Rows are points. The ring and each string are closed loops that go straight from each point to the next, and from the last back to the first. Before rounding, they use only three directions, however many columns there are. How many times does the string pass through the ring? Passing back the other way cancels.

Ring (8 x 3):
array([[ 4.4, -0.1,  0.9],
       [ 2.8,  2.6,  1.0],
       [-0.7,  3.3,  1.0],
       [-3.0,  1.9,  1.0],
       [-3.8, -1.7,  0.4],
       [-2.5, -3.4, -0.1],
       [ 1.5, -4.1, -0.2],
       [ 4.0, -2.1,  0.5]])
String (20 x 3):
array([[ 1.0, -0.3, -0.1],
       [ 3.1, -0.7,  3.5],
       [ 4.0, -0.3,  3.7],
       [ 1.2, -0.3,  1.3],
       [ 2.1,  0.6, -1.1],
       [ 3.9,  1.7, -1.9],
       [ 6.2,  2.5,  0.6],
       [ 5.6,  1.9,  2.7],
       [ 2.8,  0.4,  2.4],
       [ 0.9, -0.3,  1.0],
       [ 2.9,  0.9, -0.8],
       [ 5.4,  1.3, -0.6],
       [ 6.4,  0.7,  1.5],
       [ 5.7, -0.4,  3.8],
       [ 2.5, -0.8,  3.0],
       [ 1.7, -0.4,  0.1],
       [ 4.5, -0.2, -1.6],
       [ 6.6, -0.6, -0.5],
       [ 5.9, -0.5, -0.6],
       [ 3.1,  0.0, -2.0]])
Times through: 2
String (8 x 3):
array([[ 1.1, -5.9, -2.6],
       [ 1.5, -3.7, -2.2],
       [ 3.3, -5.2,  0.1],
       [ 3.6, -5.0,  2.3],
       [ 0.9, -1.7,  1.4],
       [ 0.7, -1.7, -1.7],
       [ 0.8, -4.2, -2.8],
       [ 0.6, -6.0, -1.5]])
Times through: 1

Ring (8 x 9):
array([[ 6.0, -0.4,  0.7,  1.0, -0.3, -1.2, -2.2, -3.2,  1.7],
       [ 3.7,  4.5,  2.0,  0.0,  1.1, -1.4, -0.2, -2.3,  1.8],
       [ 0.5,  5.8,  1.5, -0.9,  2.0, -1.5,  1.3, -1.2,  1.6],
       [-2.9,  4.0,  0.6, -1.6,  2.5, -1.8,  1.9,  0.2,  1.0],
       [-4.6, -0.4, -1.2, -1.6,  2.1, -1.9,  1.3,  0.8,  0.6],
       [-2.2, -5.5, -4.1, -0.8,  0.1, -1.4, -0.5, -1.0,  1.0],
       [ 1.3, -6.5, -4.5,  0.1, -1.1, -1.0, -1.7, -2.7,  1.6],
       [ 4.8, -4.8, -2.3,  0.9, -1.2, -1.0, -2.6, -3.5,  1.7]])
String (21 x 9):
array([[-4.6, -2.0,  1.4, -1.3,  2.8, -2.6,  0.1,  2.5, -0.6],
       [-1.7, -2.2, -0.1, -0.7,  1.5, -2.0, -0.4,  0.4,  0.4],
       [-1.1, -2.0, -3.1, -0.8,  0.4, -1.2,  0.2, -1.6,  1.5],
       [-2.0, -4.7, -7.4, -1.1, -0.9, -0.6,  0.5, -2.9,  2.3],
       [-1.3, -8.7, -7.2, -0.5, -1.4, -0.8, -1.1, -2.5,  1.6],
       [ 1.0, -9.5, -7.0,  0.2, -2.0, -0.7, -2.1, -3.4,  1.8],
       [ 3.3, -7.3, -8.4,  0.4, -3.0,  0.0, -1.6, -5.6,  3.0],
       [ 2.7, -2.6, -4.7,  0.0, -1.3, -0.5, -0.7, -4.1,  2.6],
       [ 2.3, -1.8, -2.0,  0.0, -0.2, -1.1, -1.0, -2.7,  1.8],
       [ 4.1, -1.3, -3.5,  0.3, -1.2, -0.5, -1.0, -4.4,  2.6],
       [ 8.2, -0.8, -1.9,  1.3, -1.8, -0.4, -2.3, -5.6,  2.9],
       [ 8.7,  0.7,  3.4,  1.7, -0.1, -1.5, -3.2, -3.3,  1.5],
       [ 5.2,  1.3,  4.7,  0.9,  1.4, -2.1, -2.3, -1.0,  0.6],
       [ 2.2,  0.7,  2.2,  0.1,  1.4, -1.9, -1.1, -0.8,  0.8],
       [ 1.4,  1.2, -1.3, -0.4,  0.5, -1.1,  0.1, -2.3,  1.9],
       [ 1.7,  6.5, -0.6, -0.9,  1.0, -0.8,  1.7, -3.0,  2.7],
       [ 0.4,  4.0, -1.6, -1.0,  0.9, -0.9,  1.5, -2.5,  2.3],
       [ 0.3,  1.0, -1.2, -0.7,  0.8, -1.3,  0.4, -1.7,  1.6],
       [-1.9,  1.9,  2.3, -1.0,  2.6, -2.3,  0.5,  1.0,  0.3],
       [-5.3,  2.4,  3.3, -1.8,  4.0, -2.8,  1.4,  3.1, -0.6],
       [-6.3,  0.8,  1.0, -2.0,  3.4, -2.5,  1.7,  2.6, -0.2]])
Times through: 1
String (14 x 9):
array([[ 3.6, -4.5, -5.9,  0.3, -2.0, -0.3, -1.3, -4.9,  2.8],
       [ 5.8, -7.9, -4.7,  1.3, -2.5, -0.6, -3.4, -4.7,  2.1],
       [ 4.8, -7.2, -2.2,  1.2, -1.4, -1.2, -3.5, -3.0,  1.3],
       [ 2.3, -4.4, -0.5,  0.4,  0.1, -1.6, -2.2, -1.4,  0.8],
       [ 1.5, -1.8, -3.6, -0.3, -0.5, -0.8, -0.4, -3.1,  2.1],
       [ 1.6, -6.1, -6.9,  0.0, -1.9, -0.4, -1.1, -4.2,  2.5],
       [-0.1, -9.5, -7.6, -0.1, -1.9, -0.7, -1.6, -3.2,  1.8],
       [-1.1, -7.3, -2.9, -0.2,  0.0, -1.7, -1.7, -0.6,  0.5],
       [-0.5, -4.0, -0.5, -0.2,  0.9, -1.9, -1.3, -0.2,  0.4],
       [-0.1, -2.8, -2.5, -0.5,  0.2, -1.3, -0.5, -1.6,  1.3],
       [-0.3, -4.2, -7.0, -0.7, -1.2, -0.4,  0.1, -3.6,  2.5],
       [ 0.5, -3.2, -2.4, -0.3,  0.1, -1.3, -0.9, -1.7,  1.3],
       [ 0.8, -2.7, -0.1, -0.1,  0.8, -1.8, -1.3, -0.8,  0.7],
       [ 1.8, -3.3, -3.1,  0.0, -0.5, -1.0, -1.1, -2.7,  1.8]])
Times through: 2

Ring (10 x 14):
array([[ 2.8, -0.1, -0.8,  2.4, -0.5, -1.2,  1.6, -1.1,  0.9,  0.3,  2.6,
        -0.8, -1.1, -2.2],
       [ 2.4,  2.0, -0.3,  2.5, -2.3, -1.5,  0.0, -0.9,  1.7,  0.3,  3.7,
        -0.4, -2.6,  1.5],
       [ 1.7,  3.5,  0.3,  1.7, -4.2, -1.5, -1.9, -0.2,  1.6,  0.4,  4.0,
         0.3, -3.3,  5.1],
       [ 1.0,  3.7,  0.4,  0.7, -4.9, -1.2, -3.6,  0.4,  0.5,  0.9,  3.2,
         0.8, -2.8,  6.5],
       [ 0.5,  2.2,  0.1, -0.2, -4.1, -0.8, -4.4,  0.7, -1.4,  1.5,  1.3,
         0.8, -1.1,  5.0],
       [ 0.7,  0.5, -0.3, -0.6, -2.7, -0.5, -3.5,  0.7, -2.4,  1.6,  0.0,
         0.8,  0.4,  2.2],
       [ 1.6, -2.6, -0.6, -1.0,  0.1, -0.2, -0.2,  0.6, -3.0,  1.2, -1.4,
         0.6,  2.4, -3.4],
       [ 2.3, -3.9, -0.7, -0.7,  1.5, -0.2,  2.2,  0.3, -2.6,  0.8, -1.5,
         0.3,  3.0, -6.4],
       [ 2.9, -4.0, -0.9,  0.2,  2.1, -0.4,  3.5, -0.2, -1.7,  0.4, -0.8,
        -0.1,  2.6, -7.5],
       [ 3.1, -2.1, -0.9,  1.7,  1.1, -0.9,  3.0, -0.9, -0.1,  0.3,  1.1,
        -0.7,  0.6, -5.4]])
String (15 x 14):
array([[-0.2,  5.2,  0.1,  0.7, -6.4, -1.1, -7.6,  0.5, -0.6,  1.9,  3.0,
         0.6, -3.3, 10.0],
       [-0.1,  4.1,  0.2,  0.0, -5.8, -0.9, -6.8,  0.8, -1.2,  1.8,  2.1,
         0.9, -2.3,  8.6],
       [ 0.3,  3.3,  0.7, -1.0, -5.4, -0.8, -5.0,  1.2, -1.1,  1.3,  1.7,
         1.6, -1.7,  7.4],
       [ 0.2,  4.1,  0.7, -0.6, -5.9, -1.0, -5.7,  1.1, -0.7,  1.4,  2.3,
         1.4, -2.4,  8.6],
       [ 0.1,  5.3,  0.5,  0.5, -6.6, -1.2, -6.4,  0.6,  0.1,  1.4,  3.4,
         1.0, -3.6, 10.1],
       [ 0.6,  4.2, -0.5,  2.1, -4.8, -1.3, -5.6, -0.5,  0.1,  1.6,  3.4,
        -0.3, -3.3,  6.9],
       [ 1.5,  1.8, -0.4,  1.4, -2.8, -1.1, -2.2, -0.3,  0.0,  1.0,  2.4,
        -0.1, -1.7,  2.5],
       [ 2.2,  1.1,  0.2,  0.8, -2.4, -1.1,  0.4,  0.0,  0.8,  0.2,  2.6,
         0.5, -1.4,  1.2],
       [ 2.3,  1.1,  0.0,  1.2, -2.1, -1.2,  0.2, -0.3,  0.8,  0.3,  2.6,
         0.2, -1.5,  0.8],
       [ 1.8,  2.0, -0.8,  2.6, -2.5, -1.3, -2.0, -1.0,  0.6,  0.9,  3.1,
        -0.7, -2.3,  2.1],
       [ 1.9,  3.6, -0.8,  3.7, -3.3, -1.7, -2.3, -1.5,  1.9,  0.8,  4.7,
        -1.1, -3.9,  3.8],
       [ 2.4,  4.6,  0.2,  3.1, -4.4, -1.9, -0.9, -1.0,  3.4, -0.1,  5.8,
        -0.3, -4.9,  5.4],
       [ 2.4,  3.5,  1.1,  1.0, -4.4, -1.6,  0.3,  0.2,  2.7, -0.4,  4.6,
         1.0, -3.6,  4.9],
       [ 1.9,  3.4,  1.2,  0.2, -4.7, -1.3, -0.7,  0.7,  1.8, -0.1,  3.8,
         1.4, -3.0,  5.5],
       [ 1.0,  4.5,  1.1,  0.0, -6.0, -1.3, -3.7,  0.9,  1.0,  0.6,  3.6,
         1.5, -3.3,  8.3]])
Times through: 0

Ring (6 x 14):
array([[ 4.7, -4.1, -0.1, -1.6,  0.5,  0.2,  0.4, -0.6, -3.5,  3.5, -0.1,
        -3.8, -4.2, -4.9],
       [ 5.3, -6.7, -1.0, -0.8,  1.5, -1.0, -1.4, -1.3, -5.6,  2.0,  0.9,
        -2.5, -5.2, -6.8],
       [ 2.7, -3.6, -1.6,  0.7,  0.9, -1.8, -3.3, -1.0, -3.3, -0.7,  0.7,
         0.9, -0.5, -3.1],
       [ 1.2,  2.8, -1.1,  0.8, -1.1, -2.1, -2.6,  0.5,  1.0, -0.7,  0.0,
         2.4,  4.2,  1.8],
       [-0.2,  5.8, -0.1,  0.1, -2.1, -0.6, -0.9,  1.2,  3.6,  0.5, -1.2,
         1.2,  6.0,  4.5],
       [ 0.6,  1.8,  0.7, -1.2, -1.1,  1.6,  0.8,  0.3,  1.4,  2.6, -1.6,
        -2.6,  1.8,  1.3]])
String (26 x 14):
array([[-1.8, -1.5, -0.8,  0.9,  0.6,  0.9, -3.1, -1.2, -0.4, -1.7, -0.9,
         0.7,  3.5,  0.9],
       [-0.5,  2.7, -1.2,  1.3, -0.8, -1.5, -3.3,  0.2,  1.4, -1.8, -0.4,
         3.0,  5.5,  2.8],
       [-2.2, -0.4, -0.5,  0.6,  0.2,  1.3, -2.5, -0.9,  0.5, -1.3, -1.3,
         0.4,  4.0,  1.8],
       [-2.4,  2.4, -0.4,  0.8, -0.7,  0.7, -2.4, -0.2,  2.2, -1.3, -1.4,
         1.4,  6.0,  3.7],
       [-0.1,  9.7, -0.3,  0.6, -3.4, -2.1, -1.1,  2.2,  5.7,  0.1, -1.0,
         3.2,  8.6,  7.0],
       [ 1.8, 11.1,  0.0, -0.1, -4.2, -2.8,  0.1,  3.0,  6.1,  1.8, -0.8,
         2.5,  7.6,  6.6],
       [-1.1, 10.5,  0.6, -0.2, -3.7, -0.4,  0.4,  2.4,  6.9,  1.4, -2.0,
         1.4,  8.8,  8.0],
       [ 1.2,  7.5,  0.5, -0.7, -3.0, -0.6,  0.8,  1.9,  4.4,  2.4, -1.4,
         0.0,  5.3,  4.6],
       [ 1.6,  2.4,  0.0, -0.6, -1.3, -0.1, -0.2,  0.6,  1.2,  1.8, -0.9,
        -0.9,  2.2,  1.2],
       [-1.1,  0.0,  0.2, -0.4, -0.2,  1.9, -0.8, -0.5,  0.7,  0.7, -1.6,
        -1.5,  2.7,  1.3],
       [-2.0,  0.9,  1.0, -1.0, -0.5,  3.4,  0.5, -0.4,  1.8,  1.7, -2.5,
        -3.0,  3.0,  2.4],
       [ 2.0,  1.6,  1.1, -2.0, -1.3,  1.8,  2.1,  0.5,  1.1,  4.2, -1.7,
        -4.1,  0.1,  0.3],
       [ 4.8,  0.5,  0.4, -1.9, -1.1, -0.3,  1.5,  0.7, -0.7,  4.4, -0.5,
        -3.4, -2.0, -2.1],
       [ 5.0, -0.5, -0.1, -1.4, -0.7, -1.0,  0.6,  0.4, -1.5,  3.6,  0.0,
        -2.5, -2.2, -2.8],
       [ 7.8, -2.5,  0.1, -2.3, -0.4, -1.3,  1.7,  0.4, -3.4,  5.5,  0.5,
        -4.4, -5.9, -5.8],
       [ 4.8, -2.8, -0.3, -1.2,  0.1, -0.6, -0.1, -0.3, -2.9,  3.0,  0.2,
        -2.7, -3.2, -4.1],
       [ 1.5, -3.3, -0.4, -0.4,  0.7,  0.8, -1.3, -1.0, -2.2,  1.0, -0.6,
        -1.9, -0.8, -2.3],
       [ 4.7, -3.7, -0.6, -0.9,  0.5, -0.9, -0.8, -0.6, -3.5,  2.3,  0.4,
        -2.2, -3.3, -4.5],
       [ 4.5, -2.6, -0.7, -0.7,  0.2, -1.3, -1.0, -0.3, -2.9,  2.0,  0.4,
        -1.5, -2.3, -3.7],
       [ 1.0, -4.5, -0.6, -0.1,  1.2,  0.8, -2.0, -1.5, -2.9,  0.2, -0.4,
        -1.5, -0.8, -2.7],
       [ 3.2, -8.9, -1.5,  0.1,  2.6, -0.2, -3.1, -2.3, -6.4, -0.1,  0.8,
        -1.6, -4.3, -6.8],
       [ 5.2, -8.0, -2.0,  0.3,  2.2, -2.2, -3.5, -1.8, -6.7,  0.0,  1.6,
        -0.4, -4.8, -7.5],
       [ 5.8, -4.2, -1.8,  0.2,  0.8, -3.4, -2.9, -0.6, -4.7,  0.5,  1.7,
         0.5, -3.0, -5.5],
       [ 2.3, -1.3, -0.7, -0.1,  0.0, -0.7, -1.6, -0.4, -1.5,  0.8, -0.1,
        -0.4,  0.3, -1.5],
       [-0.2, -3.0, -1.1,  0.7,  1.0,  0.2, -3.2, -1.3, -1.9, -1.4, -0.4,
         0.5,  1.6, -1.0],
       [ 0.9, -1.2, -0.7,  0.2,  0.2, -0.1, -2.0, -0.6, -1.0,  0.1, -0.4,
        -0.1,  1.3, -0.6]])
Times through: 3
